Each wall is flat, endless, passes through zero and stands at right angles to its row. A trip goes straight from one point to another. Which walls does it cross, in order?

Walls:
(1): [ 1.9 -1.4]
(2): [ 3.3 -6.9]
(3): [1.1 5.7]
(4): [ 4.1 -0.2]
(5): [-6.6 -3.4]
(6): [0.6 1.4]
(7): [-6.8 -4.3]
Trips:
[-2.6 -2.2] to [-2.7  2.1] => 2, 3, 6
[4.4 1.5] to [3.6 2.6] => 2
[-0.6 -7.4] to [-3.6 -1.9] => 1
[-5.7  5.0] to [1.2 0.2] => 7, 5, 4, 1, 2

Walls:
(1): [ 3.5 -3.5 -3.7 -5.6  2.9 -3.7  6.0  1.6  0.2  4.4 -6.1 -0.3]
(2): [ 0.9  4.1  1.7  3.1 -1.1 -0.7 -1.8 -1.1 -0.4  2.5  0.3  3.9]
(3): [ 3.1 -1.7  3.0  1.9 -0.9 -5.6 -1.3  1.0 -5.4 10.9 -1.4 -3.7]
(4): [-2.8  6.5  1.6 -1.4  0.4 -0.6  4.4  2.1  6.4 -5.4 -1.5 -6.3]
(5): [  3.4   1.2  -3.7  -1.5   4.6  -2.9   6.3  -0.6  -1.6 -10.9   1.4  -2.9]
Trips:
[-4.4 -6.3  0.9 -1.2 -0.9  0.3 -2.1  4.8  2.8  4.1  8.5  7.3] to [-4.3 -5.4 -3.9 -4.4  1.1  1.7 -0.2  2.9  3.7 -3.4 -6.2 -1.5] => 2, 1, 4, 5
[ 0.0  3.6 -3.9  1.4  1.5 -1.8 -4.4 -2.5 -4.3  6.1 -3.6 -2.7] to [ 4.7 -3.0  1.0 -1.0  1.9 -0.1  3.8 -0.5  0.5  0.0  2.2 -1.2] => 5, 2
[ 6.4 -4.6 -3.9 -7.4  1.1 -5.8 -2.7  0.4 -0.4  1.4 -2.9  1.0] to [-0.1  3.9  1.6 -2.1 -3.3 -2.2  3.1 -0.6  2.1 -7.3 -2.1  6.7] => 3, 4, 2, 1
[ 3.7 -0.3 -0.3  3.7  7.4  2.3 -2.8 -0.9  8.9 -3.3 -1.8 -3.8] to [ 0.9 -3.0  0.8 -1.1  1.8  1.7 -4.5  2.7  2.9 -6.1  2.9  0.9] => none
[-6.8 -3.7  2.1 -8.2  6.4 -3.9 -3.5 -9.4 -4.0  4.1 -2.3 -7.6] to [  7.4  -0.9   6.3  -1.5  -0.6   0.4  -2.1  -1.3 -11.4  -2.3  -5.1  -1.7] => 5, 2

Walls:
(1): [ 4.9 -0.5  2.1  2.7  4.9 -8.4 10.0  6.6  3.6 -2.5 -0.1  1.4 -0.6 -7.4
 -2.3  0.9  0.6  5.6  3.3  5.1  4.0 -4.7  0.1  5.4 -2.0 -1.1  2.8 -7.9
  0.5  1.4 -1.5 -4.5 -2.4 -6.0 -3.9 -1.6 -1.0 -1.8  3.2 -6.3 -1.1 -3.6
 -4.0  6.6  1.1 -4.7  0.4  0.1]
(2): [ 0.5  5.8 -0.2 -5.5  5.3 -5.6  2.9 -6.7 -4.5 -1.9  5.4 -5.7 -0.5  0.5
 -0.7 -2.9  1.0  6.6 -5.0  2.1  5.6  5.5 -4.2 -1.9  0.2  1.6 -0.4  0.6
  6.6 -2.2 -0.2 -3.7  0.0  4.8  2.4 -5.1 -0.3 -3.7 -3.2 -3.5  4.2 -1.0
  6.1 -1.3 -3.0  1.4  2.9 -5.2]
(3): [ 4.3 -1.5  0.2  0.6 -2.0 -2.5  0.1  1.4 -0.2 -5.0  3.0  3.2  0.0  0.5
  0.3  1.3 -8.2 -1.7 -2.8  0.6  4.8  4.7 -1.9 -7.7 -1.4  0.4 -3.4  4.3
 -2.6  3.2  1.8 -0.2  1.3  6.7  0.1 -6.5 -0.9 -4.2  1.3 -2.5 -3.5  0.1
  2.9 -3.7 -6.6 -1.6  7.4 -7.7]
(4): [ 1.1  0.3 -2.8 -7.4  0.7 -4.9  3.5 -1.2 -0.3  4.5  2.2 -6.5  3.8 -2.2
 -2.6  0.8  0.5  4.2 -4.4  2.9  2.7 -0.3  0.5  4.6  3.6 -1.7  0.6 -1.0
 -0.7 -0.2  5.2  0.4 -0.6 -3.1 -0.4 -2.6 -5.8  5.6  0.9  3.9 -0.6 -2.4
  3.2  4.3  2.8 -0.1  7.1  0.0]
(5): [-2.1 -4.4  5.8  2.5 -2.6  2.1  1.7  0.8  4.1 -2.3  3.0 -2.5 -1.4 -3.1
  3.0 -3.2 -0.4 -2.9  5.6 -0.8  4.1 -3.1  2.0 -5.3 -2.1  1.5  7.8 -4.5
 -4.1 -2.5  0.2 -1.3  7.3  1.4  7.8 -0.2 -0.1  3.1 -1.3  0.6 -2.0  5.9
 -1.9  6.8 -5.0 -2.8  0.7  0.5]
(6): [  4.8   5.9   3.7  -3.0   2.1   2.2  -4.7  -0.2   1.1  -2.8  -1.7   1.4
   0.8   4.0  -5.9   6.0  -0.5  -6.1  -1.3   1.2  -6.2  -1.7   5.3  -4.1
  -0.8 -10.5  -4.2  -4.3  -3.5   3.9   2.3   6.9   4.3  -2.4   0.0   1.4
  -8.3   5.5  -3.0   7.1   0.5  -4.1   4.3  -1.5  -3.1  -1.2  -1.5  -3.8]
(7): [-5.0 -2.2  3.3  0.0  2.4  2.7 -3.3  0.3 -1.4  4.8  0.7  2.7  2.1  0.0
  1.9  2.0 -4.6  1.0  2.4  4.2  4.6  1.4 -2.0 -1.4 -5.9 -0.5  4.3 -0.6
 -2.4 -1.3  0.4 -2.6  5.9  3.7  7.8 -4.3  1.8 -1.3 -3.3 -0.2 -4.1 -0.9
  4.1 -1.0  0.9 -6.0  1.7  0.1]
Trips:
[ 0.2 -5.0  0.5  1.5  0.7 -1.6  1.4  3.8  3.7  5.0  0.0 -0.5  5.7  2.6
 -0.8 -2.4  4.0  2.2 -3.3  0.0 13.7  2.7  6.3  0.4 -3.0 -3.6 -0.1 -9.3
  3.8  6.5 -3.4  8.5  3.5 -4.7 -0.8  1.0 -3.5 -3.2  1.5 -5.3 -4.7  6.2
 -1.3  1.9  3.8  3.3  0.8 -0.4] to [  2.4  -0.3  -1.7  -1.7  -5.0   6.7   2.7  -8.1  -2.6   4.8  -4.7   0.0
  -4.5   3.6  -1.0  -1.5  -1.6   3.8  -0.7   3.7   2.4  -2.6  -4.4   3.2
  -0.6 -11.8   1.5   1.7   6.4  -1.6  -7.5   4.7  -0.3  -5.0  -0.5  -0.9
   3.3  -2.4   0.7  10.9  -0.3   4.5  -7.1   0.4   0.5   6.1   1.3  -0.2] => 7, 5, 6, 1
[  3.1   0.1  -0.4   8.2   1.8  -3.2  -1.8   2.2   2.9  -1.9   6.7  -3.7
   0.6   3.6  -2.4  -3.3   0.9   3.5  -4.9  -3.6   0.9  -6.0   1.7  -2.6
   2.1  10.5  -6.8 -12.4   1.6   6.2  -4.4  -4.9   5.1   0.0   2.6   6.0
   4.5  -5.2  -5.3  -2.8   1.1   4.0  -4.7  -6.5  -3.4   2.6  -1.5  -4.3] to [  6.5  -4.0  -6.6   1.1   5.1  -1.1   3.2  -0.7   0.7  -6.9   0.4  -5.4
  -3.1  -1.0  -2.8   2.8   0.5   4.7   4.6  -5.6 -10.1  -5.1   0.2   0.9
  -3.3   4.2  -1.1  -1.3   1.9  10.1  -0.3   9.2  -4.4   7.2  -0.7   3.4
   2.9   7.2   0.4   1.2  -2.9  -5.4  -2.1  -0.2  -7.4  -4.0  -0.1  -6.7] => 6, 5, 2
[ 1.0 -2.4 -2.4  1.8 -1.9 -2.7  3.0  7.5 -0.4 -2.0  8.2 -1.1 -4.3 -1.9
  0.5  4.0  0.1  8.9  2.6  2.7  3.9 -1.9 -0.3  1.6 -1.3  6.5 -0.7  3.1
  2.5  1.8 -0.1  4.1 -1.1 -0.9  0.9  2.8  1.2 -2.9  6.6  6.0  1.4  5.0
 -7.1  0.0 -4.1  2.7  1.7 -4.3] to [ 4.3 -0.2  2.3 -3.3 -6.6 -0.5  1.7 -5.2  2.0 -2.5  3.0 -8.0 -2.3  2.1
 -0.4  6.0  2.2 -0.2  5.5  2.4 -3.3 -0.6 -7.1  3.4  2.5 -0.2  3.4 -5.0
  3.5 -1.5  7.4 -7.7  0.1 -2.8  0.1  0.8 -0.6  3.5  1.7 -2.9  2.7  1.7
  2.6  0.6  0.1 -3.9 -3.8  5.7] => 3
[-2.4  1.5  6.3 -5.4 -1.0 -0.6 -5.2  1.1  2.5  7.4  0.9  1.0  2.3 -1.9
  4.4  4.7  2.8 -3.9  7.5 -2.8  3.5 -1.5  1.5 -2.3 -3.2 -0.9  1.4  2.0
  1.1  6.6  3.9  1.9  2.6  0.3 -5.2 -4.0  1.1  1.2 -7.0  2.7  0.0  4.5
 -5.6  4.0  1.8  6.3 -0.2 -1.7] to [ 3.0 -3.0  2.4 -2.8  4.7  0.6 -0.8  1.3  5.7  0.9  3.6  6.4  1.6  6.5
 -3.6 -0.4  2.4 -1.1 -1.0  7.9 -5.5 -2.1 -1.9 -5.8 -1.3  3.6  0.7 -2.8
  3.3  7.1  2.7  4.1  9.1 -2.1 -3.4 -2.1  4.0  5.9 -6.9  2.6 -3.1  1.1
  1.3 -1.0  3.2  3.2  2.5  1.7] => 4, 3
